Each row is a point. A path goes straight from each point to the next, and from the last back to the first. The post is the endless flat space through its rows: a point in 2 columns, a line in 3, a plane in 4, and so on, so that a path can go around it. Count how often the path circles the post. Going back the other way cancels.

Post (1 x 2):
[[ 1.9 -1.4]]
Path (16 x 2):
[[-3.5  3.4]
 [ 0.3  6.3]
 [ 4.0  0.5]
 [ 5.3 -4.0]
 [ 1.6 -7.2]
 [-1.7 -2.8]
 [-2.4  3.1]
 [-5.1  2.4]
 [-5.9 -3.6]
 [ 4.1 -7.4]
 [ 1.2 -7.0]
 [-3.6 -5.7]
 [-5.3  5.4]
 [ 0.0  3.7]
 [-5.4 -0.6]
 [-0.8 -3.5]]
Times around: 1

Post (5 x 6):
[[  2.5   1.1   4.3   1.3   1.6   8.5]
 [  0.1  -1.2   0.4   1.8  -0.9  -9.5]
 [ -1.9   2.6  -1.4   2.9   5.7   1.5]
 [ -2.4   0.0  -5.0  -0.3   1.4  10.1]
 [ -3.1  -2.4   4.7  -2.6   3.1 -10.7]]
Path (8 x 6):
[[ 1.2  0.9  0.6 -3.0  1.3 -2.1]
 [-3.2  3.2 -0.9  1.0  2.6 -1.0]
 [-0.7  3.5  6.2  4.5  3.6  1.4]
 [-7.4 -7.1 -3.4  3.6 -3.1 -0.1]
 [-0.6 -3.1 -1.3  3.7  5.4 -6.2]
 [-1.3 -8.6 -5.6  0.3  2.3 -2.6]
 [-2.9  0.3 -3.8  5.8  5.6  2.9]
 [ 9.4  1.5 -1.6  4.9  6.9 -2.8]]
Times around: 1

Post (11 x 12):
[[ 0.3 -1.5 -0.8 -4.9  5.1  1.6 -5.7  1.2 -4.7 -2.8 -0.7 -1.0]
 [ 0.2 -2.5 -0.2 -1.5 -1.7  1.3 11.1  2.7  7.2  5.9  0.4  6.7]
 [-1.2 -5.8  0.2  3.3  0.9 -2.4 -2.0 -2.0 -7.4  3.6 -2.1  0.8]
 [-1.9  2.1 -3.5  3.5 -7.4 -3.4  2.0 -2.1  4.8  0.8  1.1 -6.7]
 [ 2.5  2.4 -0.8 -3.2  3.0 -1.8  4.0 -2.2 -6.4 -4.9  6.9  1.2]
 [-5.5  1.3 -3.7 -5.8 -7.0  5.2  0.6  5.3 -5.9 -5.2  8.0 -4.0]
 [-0.5 -5.2 -4.5  1.6  3.6  3.8 15.0 -2.8  6.2  6.0 -1.8  1.8]
 [-0.3 -0.7  5.4  2.4 -0.2  2.0 -3.3 -5.0 -7.0 -4.6 -2.1 -0.4]
 [ 3.0 -8.3  5.0  7.8  8.0 -0.3  6.9  3.5 -1.2  3.2 -5.5  3.0]
 [ 4.9 -2.1 -0.4  6.8  3.7  3.0 -6.9 -2.2 -4.1 -0.1 -1.6  1.7]
 [-2.4  0.8 -0.5 -1.4 -3.6  1.8  9.0 -2.2  9.6  6.6  9.0 -7.3]]
Path (16 x 12):
[[  2.1  -7.3  -5.3   7.8  -0.5  -1.6   3.5  -3.8  -4.6   1.3   2.7   4.1]
 [ -0.9  -4.3   2.6   3.5   9.1  -2.2   3.8  -0.2  -1.4  -1.9   0.8   3.1]
 [  2.8   1.7   4.1   4.0   2.7   2.4  -0.8   1.4   0.9   1.1   4.3   6.5]
 [ -2.5  -0.1  -4.2  -5.8   0.5   3.6   1.2 -10.2   8.2   7.0   6.3   0.0]
 [  7.0  -2.6  -1.4   4.2  -5.7  -1.5   3.1  -0.6   5.5   0.6   3.6  -2.4]
 [  5.5   4.3  -1.4  -3.1   0.6  -2.4   1.4  -1.2   5.3   4.1  -0.4  -9.4]
 [  0.7   1.8  -0.1  -3.3  -0.9  -0.2   4.1   1.7  -6.9  -2.8  -4.1   6.7]
 [  4.5  -3.4  -5.5  -4.9  -0.9   2.8   4.6   6.8   5.4   7.6   3.2  -7.8]
 [ -1.5  -4.5   0.5   3.4  -7.2  -2.9  -3.2  -2.7  -2.1  -4.9   3.4  -1.9]
 [ -2.7   0.7   3.2   3.4  -6.3   3.1  -0.4  -5.9   2.7   2.1   4.3   1.8]
 [ -2.2   0.4  -7.2   4.6  -6.5   0.5  -2.5  -1.0  -3.2  -0.4  -4.5   3.3]
 [ -4.8   0.6   0.7   1.0   3.5  -0.6   2.3   4.4   4.8   2.8   2.0   2.7]
 [ -3.3  -0.7   2.6   1.5  -3.5   2.0   3.5  -2.4   1.0   0.5  10.5  -2.8]
 [ -0.1   1.2  -7.5   7.6  -0.6   3.7   4.2   2.2   1.2   0.3   2.7   1.4]
 [ -0.1   3.6  -4.6  -4.7  -4.1   1.2   3.3  -3.7   0.2   2.8   0.9   1.0]
 [  3.7  -2.7   0.1  -1.8  -1.8   1.7   7.0  -4.8   1.2   2.1   0.4  -3.3]]
Times around: 1

Post (17 x 18):
[[  4.3  -1.9  -1.2   6.1   4.7  -9.3   1.8   4.4  10.9  -3.8  -1.8  -4.0
   -2.7   1.4   4.9   7.7   3.0   2.7]
 [  0.6   2.9  -3.9  -1.4  10.1   1.8   0.4  -8.3   0.2   3.1  -3.1   4.8
    2.7   1.6  -3.6   2.0   1.4  -7.1]
 [ -3.8  -1.2  -3.3   3.1   2.5   6.7   2.7  -4.9  -0.5  -3.6  -5.2   1.6
   -2.6  -1.4  -3.6  -0.4  -2.4  -4.6]
 [ -3.5   0.6  -2.1  -0.8  -7.2   6.0  -5.2   2.6  -6.5   5.4  -4.5   3.3
    0.3  -6.3  -7.2   2.3  -4.2  -0.2]
 [ -1.6   2.3  -4.3   5.5  -2.4  -7.5  -0.7   3.0   2.4  -3.4  -0.8  -2.9
    8.0   0.4   0.3   4.9  -5.5   5.1]
 [  5.1  -4.1  -3.7   4.6  -7.0   4.0   1.6  -3.5   1.6   2.3  -0.1  -0.5
   -1.9  -4.2  -6.6  -5.3   0.3  -3.4]
 [  3.5   6.8   4.8  -0.3  -1.5   2.6  -1.3   4.0   0.7   3.2   2.2  -6.2
    1.4   2.5   0.5  -6.1  -4.7   0.4]
 [  1.9   3.8  -5.4  -0.3  -5.2   3.5  -2.0   4.4   1.5 -11.8  -3.4   1.2
   -1.1  -2.6   2.5  -0.5   3.7  -5.6]
 [ -7.6   3.9  -9.6  -1.8  -1.5   1.4  -1.5   1.6   0.1   3.4  -1.5  -2.2
    3.1  -3.9   5.2   7.0  -0.9  -2.0]
 [ -4.1   2.0  -7.3   6.0  -2.9   3.1   1.7  -0.6   3.6  -0.6   3.1  -1.5
   -0.8   3.0  -5.5   8.4   5.0  -2.7]
 [ -0.7   3.1   1.0  -1.3   0.0  -8.4   0.5  -5.9  -4.5  -1.1   1.3   7.2
    2.0   0.3   2.8   7.0  -1.6   2.9]
 [ -3.3   4.2  -1.0   1.8   0.6  -9.1   3.2   3.0   6.6  -1.6  -0.7  -7.6
    3.1   0.7  -2.0   1.5   8.0   1.5]
 [  0.2   2.0  -1.3   2.9  -6.3  -3.2  -4.4   4.9  -9.0   7.2  -6.0   3.6
    1.2  -0.5   7.2  -4.7   1.4  -3.0]
 [ -3.0   1.2  -3.5  -3.0  -1.5   6.1  -5.8  -9.6   3.3  -3.7  -6.0   3.1
   -1.9   1.5  -2.2   6.7  -1.7   1.6]
 [  1.9   2.5   2.7  -2.5  -5.5   3.5   3.6   0.8   6.1   1.6  -2.6   7.3
    5.1   2.1  -3.8  -1.8  -6.7  -2.0]
 [ -0.3   1.1  -4.8   6.1   2.1  -7.8  -1.4  10.0   2.7  -3.3   5.6   0.9
   -0.5   2.2   1.6  -0.8   5.1  10.3]
 [  6.6  -3.5   2.8   1.7   3.4  -1.8   5.3   2.0   5.8  -2.8  -0.7   1.0
    8.4   0.0   3.3   1.0   3.3   4.9]]
Path (24 x 18):
[[  1.5  -0.9 -10.1   0.1  -1.0  -0.5   2.8  -5.1   5.0  -4.2   5.2   5.7
    7.5  -2.8   1.9   9.3  -0.9  -2.7]
 [  1.5   1.4  -0.9   5.0   0.1   0.6   2.0  -8.0   5.6  -5.1   9.0  -2.6
   -7.8  -2.4  -2.1   4.0   4.8   1.0]
 [ -0.6   5.7  -6.8   6.6   1.1   4.6  -2.3   3.1   0.1  -3.8   6.2  -5.5
    2.8  -4.5  -1.7  -1.5   0.4   0.7]
 [ -2.2   3.5   2.4   1.8  -1.5  -4.7  -4.6   3.4   1.7   0.7  -1.0   3.4
   -4.0   2.3   6.5   1.4  -1.8  -0.6]
 [ -3.0  -3.7  -1.8   1.1   5.8  -6.0  -6.9  -5.5   4.7   5.4  -6.9  -1.8
    1.3   4.0  -2.3  -1.6   3.4  -0.6]
 [ -2.3  -1.9  -9.8   6.7  -4.2  -1.2  -4.5   1.9   7.3  -7.1   8.5  -1.7
    2.6  -0.1   4.3   0.9   6.4   4.1]
 [  1.8  -0.1   0.8   2.0  -5.0  -2.0   0.7  -5.5   2.4   1.3  -0.4   4.5
    4.0  -5.9  -1.2   3.6   0.4   1.5]
 [ -9.4   4.3  -4.1   1.4  -4.2  -3.8  -7.0   6.0   0.1  -0.1  -6.4  -1.2
    3.6  -0.2   3.4   3.1  -1.4  -6.3]
 [  2.0   5.1   1.7   2.0   1.9  -6.5  -1.3  -0.5  -2.5  -3.1   1.8   2.4
   -1.5   4.1   1.8  -1.1  -6.0  -0.6]
 [ -7.7   5.6  -6.8  -2.2   4.8   5.8  -5.8  -4.1   1.9   0.3  -4.6  -2.0
   -4.1   6.2  -1.3   2.2   3.4  -3.2]
 [ -0.7   1.8  -7.1   2.3  -0.1   2.0  -2.9   2.0   5.2  -4.3   5.9  -2.4
   -0.9  -1.5   2.5   3.8  -2.5  -1.8]
 [ -3.1   5.8  -0.7   1.8   3.6   0.7   5.0   4.2   0.1   2.9   7.3   1.0
    7.4  -3.3  -5.5   8.4  -7.8  -0.9]
 [  0.2   5.6  -0.4   2.1   3.4   0.6  -2.0  -6.1   2.1   5.5   2.3   3.8
   -1.8   2.6   2.0  -2.9  -2.7   2.2]
 [ -1.4  -2.3  -0.1  -0.7  -0.7   0.3   0.8  -6.7  -1.9   3.9   5.2  -2.2
    1.3  -4.7   0.4  -2.5   7.5  -0.1]
 [  5.8  -1.5   2.2   2.7   5.0  -4.3  -3.2 -10.1   2.9  -3.5   0.2  -3.4
   -4.0   8.4   0.3  -0.3  -5.4   2.4]
 [ -4.6   7.3  -5.6   2.5  -5.1  -3.6  -4.0   1.2   2.6   1.5   0.2  -7.2
   -2.9   4.5  -5.2  10.1   0.8   1.2]
 [  3.6   1.4  -1.4   3.9  -1.6  -7.7  11.0   4.0   5.6   1.5   2.9  -1.1
   -0.5  -0.1   2.0  -3.3   9.5   2.5]
 [  1.9   5.7   4.6   2.1   2.6  -0.5   4.3   2.5   3.0  -0.4  -5.7   0.7
    2.5   1.4   2.8  -8.3  -3.0  -2.5]
 [  6.6  -3.5   0.0  -1.7  -3.6   1.9  -1.7  -7.4   1.7  -1.9   1.7   2.0
    4.2  -6.5   8.2  -3.8  -4.3  -3.2]
 [ -0.2  -6.9   5.2   3.6   0.1  -2.5  -0.4  -2.5  -3.7   0.9  -1.5  -0.6
    5.7  -1.6  -2.0   4.9   2.8   2.8]
 [ -0.7  -0.3  -1.5   0.7   0.9  -4.3   5.1   0.0   8.7   2.6  -4.5  -5.8
    2.2  -1.1  -5.4   6.8  -0.1  -2.1]
 [  2.5   7.1   0.2   4.0  -0.7  -7.6   5.3   5.8  -3.5   0.6  -1.7  -2.1
    4.9   2.7  -2.9   2.8  -5.5  -0.9]
 [ -0.4   3.0  -1.2   1.4  -3.0  -6.3  -0.6   1.8  -0.5  -0.3  -5.7  15.3
   -4.7   1.9   0.9   2.4   1.9   0.6]
 [  2.6  -3.8  -3.6   2.3  -5.4   1.8  -2.1  -2.5  -4.5   0.5   1.6   1.2
    8.6 -10.5   1.1  -0.1   1.0   2.6]]
Times around: 2

Post (17 x 18):
[[  5.3  -0.7   9.8   3.3   3.7  -5.1   2.4  -2.6   4.5   0.8   5.4  -2.7
    6.1   0.7   1.4  -0.2  -8.9   3.5]
 [ -0.4  -0.6   1.2  -1.1   3.0  -5.1  -6.8   0.7  -0.9   4.0   4.4  -2.5
    0.0   1.1  -1.7  -1.9  -3.7  -0.7]
 [ -1.0   0.6   1.2  -2.3   4.6  -4.5  -2.0   1.4   4.3   2.8   0.3  -5.0
    3.7   1.4   6.3  -2.0  -4.6   0.4]
 [  0.4  -1.0  -0.5  -3.4   2.7  -3.5   0.1  -1.1  -0.6   1.0   1.5  -2.2
    1.6  -2.8   2.8   2.4   4.2  -2.6]
 [  5.0  -2.3  -0.9   1.8   5.4   1.1  -4.0   3.8   4.9   8.6   3.0   1.7
    2.4  -2.5  -2.1   0.1  -9.2   4.6]
 [  0.5   4.7  -2.7   7.9  -0.3  -1.0  -7.2   5.6   0.5  -0.2   5.6   0.8
    0.6   6.3   1.6  -1.5   2.3   0.7]
 [ -4.9  -4.4   1.1   0.3  -4.1   0.1  -3.3   3.3   6.4   6.0   2.6   3.3
   -1.7   4.1   3.5   3.2  -0.1  -5.0]
 [  0.4 -13.6  -6.4  -6.3   2.7   0.4  -1.9  -5.0  -5.8  -8.4  -3.3 -13.3
    8.0  -0.7  -4.0   4.3  -0.7   9.9]
 [ -4.8   2.5   1.8  -1.9   4.0  -5.8  -3.8   2.6   1.9  -1.1   0.3   4.6
   -4.2  -2.1  -0.3  -3.2   1.8   4.3]
 [ -2.8   4.1   5.0   1.4   3.5   0.3  -3.6   6.5   0.2  -5.1   4.0   2.3
   -2.1  -2.7  -0.8 -11.1   4.7  -2.4]
 [ -2.9  -1.1  -1.5  -2.5  -5.6  -6.9   0.0   1.8   8.5   7.2   3.1   3.1
    3.0   0.3  -1.6  -0.8  -3.2  -0.9]
 [  1.2   0.3   7.0  -3.0   3.3  -1.1  -1.1  -0.9   1.3  -1.5   3.2   6.2
    3.3   5.1  -0.9 -10.0   3.8   0.6]
 [ -1.6  -2.4   1.9  -2.1   2.5  -6.4  -7.4   1.1   1.4  -1.4  -3.7   2.3
    5.5  -3.6   1.8  -5.8  -0.4  -1.2]
 [ -0.7  -3.7  -2.0  -0.3   0.7  -2.3   0.4  -2.9  -2.0   0.6   1.9  -2.3
   -0.3  -1.3   3.2  -0.7  -4.0   2.1]
 [  1.0   3.6   4.1   2.9   1.7   0.7   1.2  -2.5   0.7   1.9  -1.2  -3.4
    2.0   3.8  -3.1  -4.3  -0.4   0.9]
 [  1.8  -2.4   2.0  -2.5  -1.0  -5.6  -2.4   6.3   2.8   3.9  -1.0   2.7
   -3.9   1.0   2.1  -3.6   1.2  -1.1]
 [  1.1  -0.8   7.9   1.3   1.4  -2.8  -3.4  -2.6   5.1   6.7   2.4  -5.3
    4.0   2.3   6.0  -5.6   1.5   2.1]]
Path (29 x 18):
[[ -1.5   1.0  -2.2   3.8  -0.5  -0.5  -3.7   1.7   7.0  -2.8  -1.5  -2.7
    7.5   4.2  -2.2   0.5  -3.2   7.0]
 [ -2.7  -2.8   2.0  -4.3  -2.0  -2.1  -4.7  -4.6   3.5   3.8  -4.0  -5.2
   10.1  -2.1   1.1  -4.4   0.9   0.9]
 [ -0.1   3.7  -1.1   1.7   0.5 -10.9  -5.4  11.0  -0.7  -3.3   2.6  11.4
   -2.7  -2.8   1.4  -8.7  -2.9  -1.7]
 [  0.0  -4.0   3.1   0.3   0.1  -5.1   1.8   0.5   1.9  -4.5   2.3   2.4
    6.1   3.1  -7.9  -8.3   2.1   0.8]
 [  1.0  -4.6  -2.3   3.4   2.8   7.3   1.5  -1.5   8.0   3.1  -1.6   1.8
    3.0  -2.7  -0.2  -6.3  -2.6   1.2]
 [  0.4  -4.4   4.3   4.3   7.3   4.6  -2.1  -6.3  -5.7  -0.1   3.3  -9.5
    7.5   2.9  -5.7  -0.1   1.2   0.3]
 [ -3.6  -0.4   1.1   9.9   0.6  -1.5 -10.5   1.0   3.4   6.2   6.4   1.4
   -6.0   4.9  -2.2  -7.5   2.9   7.5]
 [  4.6  -6.0   2.0  -4.2  -1.1   2.6   4.0  -7.4   6.7   7.5  -4.7   2.8
   -2.9  -4.5   2.1  -1.6   2.9   1.9]
 [  3.8   2.4   3.9  -6.7   4.3  -0.3  -2.2   9.0   4.0   6.6  -2.6  -1.8
   -6.7  10.1  -3.3  -6.8  -2.3   1.1]
 [ -2.7   8.5   6.2   2.1   1.4  -1.3   1.9   2.5   5.9   5.1   7.4  -7.5
    4.6   2.5   9.4   5.6  -3.3  -4.2]
 [  4.9   0.0   2.4  -2.9   2.4   1.3  -3.8   0.3   0.0   5.0  -5.5  -7.4
   -2.4   5.1  -0.3  -1.4  -5.9   6.6]
 [  3.1   2.2   5.1   4.4   0.3  -4.0  -1.7  -1.3   5.7   1.5   5.0  -2.5
    5.2  -0.3   5.1  -9.2  -1.0  -1.5]
 [ -3.3   0.2   1.7   9.5   4.7 -10.4  -6.1  -5.8  -0.4  -2.6   4.5   2.1
   -0.3  -0.6   7.3  -1.1  -5.3   5.5]
 [  1.4  -0.6  -4.3  -3.7   4.1  -9.7  -7.2   0.7   9.9   7.4   0.4   1.7
    7.4  -1.2   9.5  -1.6   0.4   0.9]
 [  0.7  -3.1   3.5  -4.3   2.3  -5.0   0.4   3.5   5.8  -0.9  -4.4   6.8
   -0.1  -1.1  -5.2   3.8   0.1  -2.3]
 [ -3.3  -1.0   3.4  -1.0   4.9  -7.1  -4.4  -0.9   1.6  -3.9   0.9   4.2
    0.9   4.1   2.8  -2.6   8.1   4.1]
 [  2.9  -1.2   2.7  -0.4   2.7  -2.6   0.0  -2.4  -2.7   1.8   1.5  -3.0
   -4.1   3.7   5.1  -1.5  -1.4  -5.1]
 [  1.6  -4.6   9.0  -1.5   1.5  -4.1  -7.1   5.6   4.2  -0.2   2.3  -0.7
    2.1  -7.6   0.2  -5.5  -1.1  -3.4]
 [ -5.3   5.9  -0.8  -1.4   5.0  -7.4  -8.3   7.2   0.4  -0.4   7.3   0.4
    0.7  -0.2  -1.4   9.2  -6.4  -3.8]
 [ -0.3  -0.8   9.8  -0.8   6.3  -5.9  -9.4   6.1   1.4   6.1   0.1  -1.6
    0.7  -0.6  -3.1  -1.3  -9.9   4.3]
 [ -4.2  -0.3  -1.2   1.2   0.3   2.3   1.0   2.3  -3.2  -4.5   2.3   0.6
   -0.1   1.6   1.9  -4.6   1.8   5.1]
 [  0.5  -5.9  -2.4   0.8   1.3  -2.7   0.3  -0.3  -4.0  -2.0   6.2  -5.9
    5.6  -2.2  -9.3   2.5  -2.6   0.1]
 [  0.8  -7.1  -1.5   4.4   5.9   5.6  -5.6   0.7   4.3   2.2   5.2   0.9
    1.5  -4.1   0.7   7.4  -2.0  -2.2]
 [  3.4   3.7   0.9  10.0  -4.2  -0.8  -0.5  -1.3   4.5   0.4   1.7  -4.2
    2.1   2.8   5.8  -0.9  -1.8  -0.4]
 [  3.1  -6.2   7.3  -6.9  -0.6  -3.9  -0.4  -1.0   2.7   2.3   3.7   5.4
    2.8  -4.4  -1.3  -5.0   0.7   5.6]
 [  2.3   0.5   6.8   0.1   1.0  -1.0   5.9   2.9  -1.1  -2.0   6.0  -2.4
    0.3  -3.8  -1.9   3.4  -3.0   0.3]
 [ -8.7  -2.8   1.8 -10.3   0.1  -8.0  -2.2   1.6   4.7  -7.4   1.2   1.7
    3.8  -2.6   2.2  -3.2  -4.3   0.0]
 [  1.8  -1.3   4.9  -0.1   1.3  -5.0  -6.8  -5.5   5.4   1.5  -0.8  -4.6
    4.7  -2.7   6.3  -3.9   6.8  -0.8]
 [  1.9  -2.8   4.8   1.5  -0.3  -6.3  -3.0  -1.7   2.8  -2.6   5.0  -3.1
    0.7  -1.7  -6.7   1.0  -0.7   1.5]]
Times around: 2
